Every row gives one point. The window is the flat piece filled in between its corners: a triangle in 3 columns, a solid with four corners in 4, and so on. A path goes straight from each point to the next, and from the last back to the first. After which points does the path pass through the window?

Window:
[[-22  11  11  -4]
 [-16 -20  20   5]
 [ 60  18   1  13]
 [-13 -25  13 -22]]
Path:
(1): [ 10 -13  30   6]
(2): [ 18 -26  37 -15]
(3): [-37  14 -28 -15]
(4): [ 53  -3 -28  17]
(5): [37 19 26  0]
(6): [21 25 36 -8]
(7): [ 32   3 -11   4]
(8): [-37 -25   2   0]
(9): [-26  -3  24 -13]
(10): [47 -1 26 -4]
(11): [ 15  -7 -16   3]
(12): [  1 -25 -17 -32]
Through the window after points: 4

Window:
[[ -1 -20 -14  19   8  15]
 [ -4 -10 -17  21  -2 -19]
 [  0   3 -34  11  27  -2]
 [ -1  55  24 -28 -60  17]
 [-11  -2   2 -23 -11  -2]
 [ 18  -6  -3  12  22  -9]]
Path:
(1): [ 25   5 -27   1 -31  -2]
(2): [-19   7   6   1   4  -6]
(3): [-31  13  14   3 -15   0]
(4): [ 18 -15  -8 -11  -7  -4]
(5): [ 35 -22 -13  12 -31 -26]
(6): [-23   1 -17  19  13 -10]
(7): [ -5  24  23 -11 -24  13]
(8): [ 11  29 -10  -8 -31  -5]
Through the window after points: 1, 5, 7

Window:
[[  9  28 -18  29 -20  18]
 [-29 -34 -40 -41  36 -25]
 [ 10  14 -34  12  14 -25]
 [-47  16   9 -37 -24 -29]
 [ 28  -3  -2 -28 -18 -29]
 [-28   7  33   5 -29 -10]]
Path:
(1): [-10   8  19   5 -14  14]
(2): [ -9  22   7 -25  18 -20]
(3): [ -3 -10 -22  -5 -18 -37]
(4): [-51 -13   8 -11 -47 -23]
(5): [-13  20  17 -17  -8 -17]
(6): [ 15  10   5 -35  15 -43]
(7): [-52 -11 -31  27 -26  -1]
(8): [-28  15  -1   9 -43 -60]
Through the window after points: 4, 8

Window, 8 rows:
[[ 15 -28 -29 -14  43  20  12  42]
 [-29 -18  18  30 -25  14  22 -26]
 [ -2  22  30  -3   3 -25  -5  14]
 [-15 -12   6 -14 -22  38 -10  -3]
 [ 49  29  19 -31   5  -3 -23 -27]
 [ 27  19   1 -10  34  23 -36  -1]
 [-15  17  -6   0  -9  -5 -24 -60]
 [ 10  -6   6   7 -14   3 -39   8]]
Path:
(1): [  7  -8  23  -5  13   9 -17   4]
(2): [  7 -16  12 -15  17  -1  -2  12]
(3): [ 17  17 -28  13  15  28  -5  39]
(4): [ 16  20 -12  -1  12  15 -21  13]
(5): [ 17 -34   1 -24  48  19  -1   1]
(6): [-37 -58  16 -19 -12  15 -23 -10]
(7): [28 50  1 -2 -4 22  2  8]
(8): [  7  33   8  -5   9 -14 -13   7]
Through the window after points: 4, 6, 8

Window (9 x 9):
[[-29  -6  -8 -32   6  -7  15  42  15]
 [ 20  -8  17 -20  18  26 -60 -16  46]
 [-14   7 -14 -27   3   4  21 -41 -32]
 [  1  36 -12   2  25 -27 -38  44  24]
 [ -7 -23 -16  20 -14   4 -24   5 -21]
 [  8  -8  14  -2 -32  18   3   6 -41]
 [ 11   4 -11  32  22  16  -6   7  12]
 [-24  -5  28  43 -22   5  -6 -11 -50]
 [  0  31 -18   7  -1 -19 -17  12  48]]
Path:
(1): [-15  36 -29  22 -32  10 -31  30   6]
(2): [  4   5  10   0  31 -21 -11   3  13]
(3): [ 14 -29  23  -3  41 -22 -19 -11  11]
(4): [-20  10  -8 -14 -16  17  -2  15  -3]
(5): [-32  58  25   3 -19  31  -3   0   4]
(6): [ 24 -30 -25  -5   5 -24 -16  15  12]
(7): [  4 -24  13   4 -17 -12  -3   6 -12]
(8): [-36  59 -29  16   9  24   8  22 -17]
(9): [-38  24 -29  -2  10  35 -17   0 -20]
(10): [ 14  -5  12  10  -3 -29  -5  -5  16]
(11): [ 10 -15  22 -20 -12 -40  19  15 -27]
(12): [-15   8 -11 -11  -6  19  -6  -5  -9]
Through the window after points: 1, 3, 5

Window (11 x 11):
[[  6 -33   8  30   9 -35  12  -1 -29 -15 -24]
 [  0  -2  21 -10   5 -12  25  23   4 -25 -41]
 [ 15 -60 -28  51  12  36  -1  20 -41 -22 -12]
 [-10  -1  11   2  17   3  21 -17   6   8  20]
 [ -9   5 -11  -6  16  16 -17   9  31 -52  -1]
 [-19   9  35  12 -14  12  -8 -27 -15  -6 -52]
 [-22  -5 -25   3 -10 -15  -6  17  17  -8  34]
 [-23  -9 -14  39  18   7 -39   7  16  24  -1]
 [  5  37 -27 -10   6 -17 -23  23  -4  12  14]
 [-21  17   1  29  -8  -6  22 -13  16 -32 -17]
 [ 28   7 -44  -7 -28 -28  11  -1   3 -12 -19]]
Path:
(1): [-51 -29  -5  18  14 -11   4   1 -36  -9 -39]
(2): [ 38  -2  12  12   0 -18   8   7  13 -26  -5]
(3): [ 10  -2   6  12 -13  25  -8  18  25 -17  -2]
(4): [-21   5 -29   6  15 -24   9 -13 -27  -7 -13]
(5): [-27 -18 -33  -1  15  23 -23   0 -21   4 -29]
(6): [ 14 -16  -1  39  -7  -9   9  18  -1 -30  -3]
(7): [10 -6  5  5 -7  1  0  7  2 -5  3]
(8): [-35  23 -25  24  54  -7  -7 -13 -16  -9 -38]
(9): [-24  -8 -27   4  34  -6  28  -8 -31   1 -13]
(10): [  8  10  10   9 -24  -1  -1   2  22 -42 -17]
(11): [ 24  -4  12  18 -22 -10  -9  18  -6   0 -22]
(12): [-28 -22 -24   9  38 -23  31 -29  -9 -22   7]
(13): [-17 -38 -24  -3  22 -13  42 -13 -20  -9 -31]
(14): [ 22  -2  28  42 -11 -32 -22  16 -12 -20 -11]
(15): [ 16 -11   7  33 -28  -3 -10  15  19  -2  -2]
(16): [  1   2 -39 -13  13 -14  13  -5 -13 -26 -18]
Through the window after points: 1, 11, 13, 15

Window:
[[ 13 -20   1   8 -40  28 -16   6  40 -11  30]
 [-30  36  -8  26   9 -27 -19  17 -32   2   2]
 [ 27  39 -15 -11  -6 -59 -14   4   7   9 -29]
 [  5  43  46 -13  -7 -11   5  18   7   3 -10]
 [ 20 -11 -16  -9   4  -3  23  37   6  18   3]
 [ 37 -14  -2  28  60  -9 -15 -31   2  -7 -17]
 [ -4  32  25  -6   4   2   9   6  54 -30  23]
 [  9 -14 -49  37  -7   2  22 -16 -48   0  24]
 [-41 -17  17  -9 -21 -26  23  10 -18  -7  15]
 [ -4  -7  29 -46   5  27   2   2  44 -31 -31]
 [ -8  -1   8 -26 -13   5  16  -2  41  25 -21]]
Path:
(1): [ -3  39  -6  41  11  -1  37  27  13 -15 -32]
(2): [  6   6  17   5  -7 -15  -7  20  35 -13 -30]
(3): [  1  20   5 -23   6 -10  11   5   4  14  15]
(4): [-29  31 -29 -48  43  -1  22   6   7   5  40]
(5): [ 18 -10  18  32 -30  -4  -1  -5  17  -2 -26]
(6): [ 19   2  26  15  16  -2  33  21  20 -40  -7]
(7): [-13  12  -1 -27  -6  -2 -37 -13  25  25  -7]
(8): [-13  -2 -15 -53   2  35   7   7 -29  12  17]
(9): [ -1  13   4  16  -5 -19   6   5  17   3  -8]
(10): [-11 -11  -2  31  -4 -23  19  13  -4  -4 -19]
(11): [ 17  54  11 -40  20 -13 -15  -5   1   3  14]
(12): [-44   0  16 -41  52  -5 -18   3 -19  10   8]
(13): [  6  26   1  10  -8 -21   8  11   4  -1 -15]
(14): [ 13   4   1  13 -18 -26  37  35  13  14 -14]
(15): [-27  13  -3 -37   8 -22 -43 -39 -20 -20  15]
(16): [ 10   4   2 -12  -3  -8 -12  -6   4   5   7]
Through the window after points: 4, 8, 14
